Each point is reached from the start by the listed moves, each made once or not at all, plus a little noise. Say if it took an odd or an even number of moves. Then give how often each move was made.
(in the rows, 128 means zero)

Moves:
(1): [182 119 141]
(2): [132 177 152]
Start: [158 149 116]
Points:
[159 151 116] => even (0, 0)
[212 140 130] => odd (1, 0)

Moves:
(1): [179 123 126 126 134 131 118 136 127 131 125 123]
(2): [127 185 134 133 128 141 125 141 123 126 117 138]
(3): [130 124 196 131 134 137 130 136 129 131 125 127]
(4): [127 124 124 201 129 117 127 130 123 122 119 124]
(5): [123 110 116 122 203 137 116 128 131 115 131 126]
(6): [127 116 128 139 119 182 128 134 134 133 123 122]
(7): [127 136 124 130 132 128 184 123 134 127 122 120]
(8): [121 119 128 125 127 124 130 186 127 122 135 124]
(9): [122 134 124 140 133 128 113 127 205 114 114 124]
Start: [128 137 119 134 155 122 156 131 104 127 141 141]
Points:
[121 102  97 211 221 167 134 141 109 108 128 129] => odd (0, 0, 0, 1, 1, 1, 0, 0, 0)
[115 122 177 215 165 119 147 195 178  96 120 129] => even (0, 0, 1, 1, 0, 0, 0, 1, 1)
[170 164 172 210 249 139 187 212 106 106 115 125] => odd (1, 1, 1, 1, 1, 0, 1, 1, 0)

Moves:
(1): [191 122 128 128 134 125 128 111 142 122 127 129 131 132 121 130 128 123
 129 128 138 134 121 117 117]
(2): [130 190 126 121 128 127 125 131 122 125 120 135 118 128 126 133 140 128
 125 129 124 129 130 122 124]
(3): [133 130 197 127 118 129 124 133 117 135 133 133 124 143 124 135 126 136
 132 129 138 134 128 126 132]
(4): [127 135 130 175 131 134 129 127 128 132 134 126 131 130 121 133 127 128
 131 120 132 137 133 123 120]
(5): [123 125 139 129 187 127 123 134 127 141 126 115 119 119 129 133 119 131
 127 122 127 126 132 142 129]
(6): [134 127 120 126 127 194 115 123 127 125 130 123 122 132 131 129 124 123
 125 131 135 121 136 130 128]
(7): [127 129 131 128 131 136 176 133 130 125 128 124 122 130 122 128 130 124
 128 128 120 124 134 119 121]
(8): [135 125 128 129 129 130 126 169 131 127 130 128 121 126 128 133 127 132
 128 126 130 133 125 129 130]
(9): [124 137 138 126 132 125 123 127 176 123 134 126 124 139 125 124 135 135
 130 131 130 118 138 126 129]
(10): [139 137 124 132 117 129 135 131 134 188 125 135 131 129 128 140 130 130
 126 138 125 116 129 134 137]
(11): [132 126 125 115 126 122 130 121 121 134 183 133 126 134 118 126 127 127
 124 117 126 124 125 135 120]
(12): [125 124 131 129 132 131 126 126 130 124 123 170 124 122 127 122 134 126
 120 128 131 132 125 130 130]
(13): [135 140 132 118 135 134 136 131 132 121 130 133 187 131 133 133 134 125
 122 122 125 138 133 136 136]
(14): [124 126 119 125 133 123 130 129 120 128 123 130 127 167 127 123 118 125
 131 126 127 131 128 126 138]
(15): [127 132 132 132 137 123 132 133 129 125 137 130 126 131 183 125 129 128
 125 132 134 129 130 125 132]
(16): [121 124 126 129 121 123 129 119 133 121 126 132 120 133 125 178 130 134
 126 128 120 140 109 127 124]
(17): [126 118 125 128 129 128 128 128 121 134 125 123 124 134 130 127 163 126
 133 124 131 129 126 132 128]
(18): [133 133 125 127 128 132 135 125 127 124 124 133 127 129 133 125 125 175
 126 121 125 130 129 130 128]
(19): [128 131 127 121 127 129 125 130 129 130 133 133 127 124 130 127 128 127
 165 125 124 128 130 125 132]
(20): [128 130 123 132 135 132 127 131 125 124 135 129 133 130 125 122 133 136
 131 165 120 130 128 127 126]
(21): [116 137 117 127 132 128 139 125 127 123 128 131 135 126 127 126 122 130
 136 139 192 133 124 130 121]
(22): [121 127 128 118 127 130 130 126 137 135 132 130 120 127 131 113 128 125
 125 125 129 182 127 127 129]
(23): [134 125 123 124 128 120 127 130 123 125 128 130 125 130 128 138 131 131
 128 133 129 133 170 128 129]
(24): [137 130 131 135 122 131 134 126 134 121 128 132 125 128 135 125 122 121
 132 130 126 131 129 176 123]
Start: [144 137 111 118 155 125 132 130 133 142 133 122 130 106 138 143 125 129
 154 143  99 162 137 141 132]
Points:
[174 224 175 147 156 137 148 139 120 197 204 199 171 136 179 154 183 130
 186 165  99 181 148 197 140] => even (0, 1, 1, 1, 0, 0, 0, 0, 0, 1, 1, 1, 1, 0, 1, 0, 1, 0, 1, 1, 0, 0, 0, 1)
[205 219 179  78 158 125 135 114 185 125 136 154 155 180 135 184 138 180
 185 125  99 246 129 126 140] => even (1, 1, 1, 0, 0, 0, 0, 0, 1, 0, 0, 0, 1, 1, 0, 1, 0, 1, 1, 0, 0, 1, 0, 0)
[213 208  97  83 249 185 183 163 181 186 190 174 140 170 173 144 173 129
 143 182 169 220 189 152 135] => even (1, 1, 0, 0, 1, 1, 1, 1, 1, 1, 1, 1, 1, 1, 1, 0, 1, 0, 0, 1, 1, 1, 1, 0)
[154 210 112 107 223 196 127 178 150 188 141 174 140 108 197 193 146 138
 127 183  88 230 132 160 151] => odd (0, 1, 0, 0, 1, 1, 0, 1, 0, 1, 0, 1, 1, 0, 1, 1, 0, 0, 0, 1, 0, 1, 0, 0)
[156 236 164 120 222 210 194 145 117 212 209 141 155 135 181 147 161 181
 188 165 157 225 157 157 130] => even (0, 1, 1, 1, 1, 1, 1, 0, 0, 1, 1, 0, 1, 0, 1, 0, 1, 1, 1, 1, 1, 1, 0, 0)
[222 151 129 126 212 117 196 120 207 178 137 130 100 127 186 206 126 179
 154 154  95 164 178 187 124] => even (1, 0, 0, 0, 1, 0, 1, 0, 1, 1, 0, 0, 0, 0, 1, 1, 0, 1, 0, 0, 0, 0, 1, 1)
[160 206 159  99 207 192 183 191 117 210 140 133  76 160 195 157 143 125
 201 158 171 220 195 192 148] => odd (0, 1, 1, 0, 1, 1, 1, 1, 0, 1, 0, 0, 0, 1, 1, 0, 1, 0, 1, 0, 1, 1, 1, 1)
[153 135 182 145 221 113 122 181 107 161 204 169 101 155 173 158 112 140
 187 119 121 190 179 149 147] => even (0, 0, 1, 1, 1, 0, 0, 1, 0, 0, 1, 1, 0, 1, 1, 0, 0, 0, 1, 0, 0, 0, 1, 0)

Moves:
(1): [127 146 123 162  98 126 118 115 136 122 108 115 120 142 131 113 115 110
 121 114 118  93 127 122 134 129 100]
(2): [123 150 119 131 120 130 130 123 140 122 140 129 130 130 146 132 134 137
 127 120 144 127 143 138 151 113 121]
(3): [127 138 142 126 127 133 127 119 120 126 131 115 131 123 136 131 120 126
 136 128 117 135 114 142 129 128 139]
(4): [117 119 126 129 132 144 124 126 115 118 139 116 132 127 114 137 123 141
 128 131 134 124 153 139 134 106 119]
(5): [118 113 142 136 142 114 136 138 136 132 138 153 144 130 128 156 138 115
 130 140 117 119 132 141 134 134 133]
(6): [125 130 148 130 120 133 117 144 144 135 139 136 117 125 127 141 128 129
 149 127 126 119 126 117 116 125 139]
(7): [130 138 150 118 139 138 137 132 112 126 134 141 119 124 119 139 125 131
 125 121 139 131 112 140 132 130 118]
(8): [124 129 141 132 124 118 141 147 137 121 137 123 120 129 132 121 141 123
 126 130 136 148 140 114 136 136 109]
(9): [124 128 133 111 127 117 122 154 125 149 124 129 119 117 120 110 122 119
 143 160 143 116 125 144 132 109 123]
(10): [122 134 118 127 128 132 130 130 118 141 137 139 112 115 149 128 123 131
 133 138 126 119 141 121 138 123 126]
(11): [150 137 125 117 123 123 124 117 154 131 130 116 112 119 133 124 141 128
 129 131 105 123 120 133 114 123 131]
(12): [114 124 128 134 104 123 124 118 136 133 114 149 111 115 141 140 165 114
 115 129 124 130 134 120 144 126 127]
(13): [127 132 107 120 133 137 126 112 123 128 123 131 138 120 129 127 129 128
 123 132 122 145 122 128 133 110 115]
(14): [122 124 127 131 133 123 147 113 141 131 130 123 138 128 120 102 135 149
 134 130 124 129 123 119 132 133 129]
(15): [141  98 129 168 135 140 113 140 128 109 131 134 126 112 166 124 139 112
 133 121 143 126 136 133 138 126 127]
(16): [129 118 126 121 124 126 165 138 131 117 125 134 131 129 140 143 142 133
 141 126 120 124 118 121 136 131 127]
(17): [128 134 149 108 134 149 132 112 156 132 112 142 145 125 137 141 136 138
 124 126 117 129 136 125 120 139 144]
(18): [149 109 130 117 113 122 118 131 131 120 139 132 135 123 114 135 111 128
 139 133 128 137 142 146 130 138 126]
(19): [ 92 132 116 136 130 137 156 139 145 129 136 130 133 118 135 118 120 137
 145 113 128 133 139 137 128 142 134]
(20): [124 127 122 121 140 143 133 124 123 122 131 130 128 133 115 134 122 121
 132 147 134 136 119 134 132 137 135]
(21): [137 142 131 121 116 149 124 129 114 127 144 140 142 120 122 125 147 118
 128 113 129 113 140 124 135 120 132]
(22): [128 119 134 128 145 117 128 132 123 127 122 127 114 132 122 123 133 110
 129 118 138 130 127 109 137 119 122]
(23): [119 109 119 111 121 152 125 122 143 121 152 141 131 124 150 115 122 118
 112 132 128 125 128 118 137 104 123]
(24): [148 123 126 126 123 134 128 120 114 125 136 147 113 138 149 124 119 125
 144 150 125 140 145 164 111  94 133]
Start: [160 156 110 144 140 135 125 103 115 135 104 144 129 140 134 128 147 125
 151 131 147 136 134 131 105 136 120]
Points:
[158 118 119 168 148 155 175 114 109  87 174 175 154  87 188 149 198 112
 193 126 156 144 200 142 202  83  87] => odd (0, 1, 1, 1, 1, 0, 0, 1, 0, 1, 0, 0, 1, 1, 1, 1, 0, 1, 0, 0, 1, 1, 0, 0)
[184 110 123 151 172 165 135 104 135 104 144 228 122 119 210 164 164  83
 184 180 169 186 206 177 158  98 104] => odd (0, 1, 0, 0, 1, 0, 0, 1, 0, 1, 0, 0, 1, 0, 1, 0, 1, 1, 0, 1, 0, 1, 0, 1)
[127 109 132 199 100 132 170 128 169 118 127 207 100 113 204 138 169  68
 247 168 154 111 168 198 168  99 115] => odd (1, 1, 1, 0, 1, 1, 0, 0, 1, 0, 0, 1, 0, 1, 1, 1, 0, 1, 1, 1, 0, 1, 0, 1)
[143 121 155 123 137 150 125  86 125 139 115 195 130 106 152 193 174 104
 161 149 120 135 187 150 146 122 132] => even (0, 0, 1, 1, 1, 0, 0, 0, 0, 1, 0, 1, 0, 0, 0, 0, 1, 1, 0, 0, 0, 1, 0, 0)
[126 109 119 170  58 209 161 138 141 102 178 197  93  78 220  95 165  84
 234 177 149 108 208 170 175  68  90] => odd (1, 0, 1, 1, 0, 1, 0, 1, 1, 1, 0, 1, 0, 1, 1, 1, 0, 1, 1, 1, 1, 0, 1, 1)
[151 153 136 115 104 195 101 113  80 135 154 201  97 100 113 184 165 114
 175 145 166 121 174 150 139 117 118] => even (0, 0, 0, 1, 0, 1, 1, 0, 0, 1, 0, 1, 0, 0, 0, 0, 0, 1, 0, 1, 1, 0, 0, 0)
[165 148 131 195 107 171 148 104 155  86 135 208  75 124 211 192 218  78
 182 159 146 131 173 186 157  65  62] => even (1, 1, 0, 1, 1, 1, 1, 1, 0, 0, 1, 1, 1, 0, 1, 1, 0, 0, 0, 1, 0, 0, 0, 1)
[ 86 192  91 163  85 193 148  79 145 130 153 204 129 107 208 137 172  73
 149 127 130  90 171 152 181 109 106] => even (1, 1, 1, 0, 1, 0, 0, 0, 0, 1, 0, 1, 0, 0, 0, 0, 0, 0, 1, 1, 1, 0, 1, 0)
[157 109  93 148 122 165 160 141 129 118 166 227  93  72 207 164 206  72
 229 180 165 114 225 212 179  59 117] => odd (0, 1, 0, 1, 1, 0, 0, 0, 1, 1, 1, 1, 0, 0, 1, 1, 0, 1, 1, 1, 1, 1, 0, 1)
[151 132 104 194  89 162  96 114 122 136 144 241  79 108 249 111 198  23
 159 157 177  61 204 159 186  26  79] => odd (1, 1, 0, 0, 1, 0, 0, 0, 1, 1, 0, 1, 0, 0, 1, 0, 0, 0, 0, 0, 1, 1, 1, 1)
[154 126 132 140 122 155 172  57 117 122  93 229 116 124 167 173 175 113
 173 157 112 122 181 159 154  83  72] => odd (1, 0, 0, 1, 1, 0, 1, 0, 0, 1, 0, 1, 1, 1, 0, 1, 1, 1, 0, 0, 0, 1, 0, 1)

Moves:
(1): [ 90 140 146 134 113 120 129 130 144 115 138 129  95 142 146 120  97 130
 119 143 136 137 117 137 128 150 113]
(2): [130 144 136 125 119 123 130 111 123 118 122 120 125 124 112 128 128 124
 139 117 131 120 132 132 147 116 129]
(3): [113 121 143 120 145 127 126 133 145 133 144 114 134 140 140 133 127 130
 130 122 112 119 110 121 136 144 117]
(4): [114 100 119 111 151 119 134 134 118 121 124 128 120 126 111 110 150 134
 145 121 155 145 129 121 142 127 123]
(5): [138 124 135 129 128 119 144 123 136 138 126 119 132 116 130 138 116 141
 139 119 125 135 112 146 130 143 156]
(6): [128 126 135 152 139 132 137 126 126 109 118 138 137 131 148 130 142 109
 109 127 135 123 138 140 152 135 108]
(7): [109 130 115 117 114 126 153 135 138 126 139 134 140 129 116 128 148 124
 105 143 142 132 125 117 140 126 137]
(8): [107 139 116 155 127 136 145 133 130 123 131 118 129  99 160 150 121  98
 129 144 139 144 116 100 153 127 154]
(9): [131 102 125 148 119 115 129 130 159 131 126 148 117 108 126 140 130 140
 116 105 116  97 118 133 139 106 131]
(10): [119 132 122 130 117 139 128 155 101 112  96 116 109 134 143 140 133 121
 119 119 151 109 136 126 116 140 121]
(11): [126 159 125 121 144 140 145  99 142 127 106 144 105 118 112 142 140 104
 121 122 118 125 134 132 134 130 121]
(12): [130 123 136 114 129 111 133 120 117 123 126 133 138 117 143 139 124 130
 142 145 132 124 119 122 128 138 129]
(13): [137 125  96 108 112 117 123 141 144 125 149 123 124 121 136 128 129 131
 128 123 127 126 124 119 110 126 124]
(14): [115 117 114 133 121 116 151 132 115 137 114 141 124 139 137 156 131 125
 120 129 132 162 128 115 107 117 119]
(15): [140 129 119 123 122 114 137 141 147 111 141 110 104 131 118 112 141 127
 131 140 115 121 113 120 133 150 123]
(16): [119 110 130 141 138 140 141 126 116 115 141 138 111 140 116 130 131 124
 132 130 120 140 121 138 137 145 120]
(17): [143 119 122 129 120 131 118 127 112 155 138 122 128 128 123 113 138 144
 130 113 141 127 139 111 139 120 150]
(18): [131 142 117 130 129 127 131 141 156 132 135 108 106 141 130 137 121 151
 133 134 137 103 155 112 130 147 135]
(19): [137 144 134 125 101 115 113 135 117 146 114 114 140 113 153 141 112 103
 151 139 120 142 138 128 139 131 108]
(20): [131 127 127 123 112 114 102 155 133  93 133 140 122 141 130 102 142 122
 131 131 122 135 163 118 138 132 117]
(21): [125 111 115 116 150 127 132 122 149 112 122 126 115 106 141 128 124 134
 128 118 105 124 125 123 162 104 140]
(22): [111 152 120 126 117 141 105 120 148 117 107 123 123 134 127 133 137 153
 112 126 111 147 123 143 132 116 129]
(23): [119 132 113 152 131 123 141 130 123 132 129 121 121 116 136 112 117 126
 130 120 122 136 139 120 128 144 127]
(24): [118 109 141 154 123 117 123 138 105 116 135 152 126 137 150 119 133 127
 150 133 123 133 121 159 137 110 143]
Start: [130 174 136 132 131 113 164 103 104 119 115 118 121 131 119 150 109 118
 117 145 130 129 105 139 118 126 135]
Points:
[ 49 111 131 202  90  49 231 128  80 123 147 137  83  71 195 155  92 102
 169 159 166 186  63 135 220 162 191] => even (1, 0, 0, 1, 1, 0, 1, 1, 1, 0, 0, 1, 0, 0, 0, 1, 1, 0, 1, 0, 0, 0, 1, 1)
[102 165  88  90 130  77 176 147 135  96 119 114  54 159 131 177 141  90
 155 144 116 175 155  91 137 176  67] => odd (0, 0, 1, 1, 0, 0, 0, 0, 0, 0, 1, 0, 1, 1, 0, 1, 0, 1, 1, 1, 0, 0, 0, 0)
[ 71 168 112 140  85  45 206 184 159  12 158  70  38 119 234 145 121 114
 132 165 156  95  99  94 249 188 186] => even (1, 1, 1, 0, 1, 1, 1, 1, 0, 1, 0, 1, 1, 0, 1, 0, 1, 1, 0, 1, 1, 0, 0, 1)
